Each point is reached from the start by the listed moves, each made once or not at all, plus a little noise. Is the number of moves made odd or even? Then give how often each move was made.
In the rows, 128 means zero.

Moves:
(1): [187 133 110 138]
(2): [129 198 129 138]
Start: [131 136 123  82]
Points:
[191 140 103  91] -> odd (1, 0)
[133 126 118  84] -> even (0, 0)
[195 214 109 101] -> even (1, 1)

Moves:
(1): [198 131 144 142 127 136 127 127 124 135 127]
(2): [127 203 127 132 132 130 130 123 125 128 149]
(3): [111 124 194 133 115 127 125 128 148 139 138]
(4): [111 127 126 203 134 124 119 127 124 121 125]
(5): [132 121 134 126 190 120 132 113 121 115 131]
(6): [122 124 128 130 134 194 146 134 125 123 131]
(7): [125 135 123 133 128 113 184 134 133 125 124]
(8): [132 133 138 132 146 123 125 199 131 135 117]
(9): [129 132 120 127 137 132 118 129 175 115 131]
Start: [145 118 109 143 105 144 113 134 175 134 136]
Points:
[122 199 102 228 114 125 163 130 170 122 150] -> odd (0, 1, 0, 1, 0, 0, 1, 0, 0)
[132 207 167 159 124 126 157 206 246 133 150] -> odd (0, 1, 1, 0, 0, 0, 1, 1, 1)
[198 192 189 165  99 151 114 126 184 154 170] -> odd (1, 1, 1, 0, 0, 0, 0, 0, 0)
[129 182 178 149 155 139 118 112 186 132 169] -> odd (0, 1, 1, 0, 1, 0, 0, 0, 0)
[135 202 115 159 134 193 186 213 174 132 145] -> even (0, 1, 0, 0, 0, 1, 1, 1, 0)
[120 127 173 154 125 192 166 220 249 129 138] -> odd (0, 0, 1, 0, 0, 1, 1, 1, 1)
[111 180 180 224 172 195 127 118 174 120 164] -> odd (0, 1, 1, 1, 1, 1, 0, 0, 0)

Moves:
(1): [165 125 133 122 130 128 123 135 128 142 126 129 132 121 125 125 129 133
 125 131 132 119 123]
(2): [126 189 139 113 118 124 133 124 130 127 114 131 137 127 129 120 128 124
 133 134 133 130 133]
(3): [125 120 170 123 134 120 121 123 133 132 129 121 127 127 115 135 125 126
 134 124 121 129 133]
(4): [137 134 129 167 130 134 129 117 133 130 132 133 128 131 129 127 127 139
 123 129 121 131 129]
(5): [124 130 123 127 178 120 131 146 121 121 123 119 132 129 126 123 116 126
 126 124 129 141 132]
(6): [129 134 134 116 142 179 132 121 136 134 125 129 121 118 119 134 131 124
 126 131 128 134 126]
(7): [136 127 123 123 131 122 183 136 137 135 137 126 134 135 128 130 133 135
 132 125 124 123 131]
(8): [132 133 134 145 112 136 128 182 128 120 129 126 129 119 125 134 129 127
 130 126 116 111 133]
(9): [131 137 114 126 131 123 124 133 169 117 139 125 121 125 117 130 125 124
 140 141 139 130 138]
(10): [115 130 119 124 132 126 128 140 144 190 121 116 128 144 136 119 122 131
 130 138 129 124 136]
(11): [127 131 134 124 136 124 115 143 106 135 187 131 122 129 123 131 127 117
 138 118 123 137 110]
(12): [119 121 131 133 135 114 128 138 136 132 126 187 136 135 133 145 139 131
 123 119 117 135 140]
(13): [125 123 125 126 127 138 124 133 131 123 136 123 165 126 128 127 133 136
 130 127 125 129 135]
(14): [129 126 129 118 123 137 125 133 129 115 125 129 133 190 136 119 122 132
 131 133 127 125 134]
(15): [128 128 134 130 132 125 132 130 133 124 132 128 126 121 164 131 129 130
 127 128 132 126 129]
(16): [130 144 118 126 124 129 127 125 124 134 122 120 134 136 128 185 130 122
 128 132 130 129 122]
(17): [133 126 139 141 137 125 123 134 132 134 123 123 130 138 124 125 186 120
 119 135 136 120 114]
(18): [122 133 132 126 130 131 123 132 125 118 129 132 123 118 128 129 133 168
 130 129 139 121 121]
(19): [141 127 118 138 140 140 126 130 115 132 125 128 122 126 124 128 146 127
 194 139 131 141 124]
(20): [129 120 137 132 130 124 132 127 126 128 135 137 132 125 122 127 125 129
 127 170 120 120 126]
Start: [133 129 141 124 140 119 121 138 130 126 158 130 146 146 121 107 112 169
 167 159  97 137 158]
Points:
[136 119 184 156 206 116 112 224 131 187 147 103 151 156  96 100 164 160
 230 220  84 125 159] -> odd (0, 0, 1, 0, 1, 0, 0, 1, 0, 1, 0, 0, 0, 0, 0, 0, 1, 0, 1, 1)
[144 138 163 175 210 180 126 214 132 101 158 195 149 179 149 128 130 222
 226 208  76 140 171] -> even (0, 0, 0, 1, 1, 1, 0, 1, 0, 0, 0, 1, 0, 1, 1, 0, 0, 1, 1, 1)
[162 146 131 128 223 109 157 198 141 122 228 116 155 221 131 156 173 151
 249 226 107 148 136] -> even (0, 0, 0, 0, 1, 0, 1, 0, 1, 0, 1, 0, 0, 1, 1, 1, 1, 0, 1, 1)
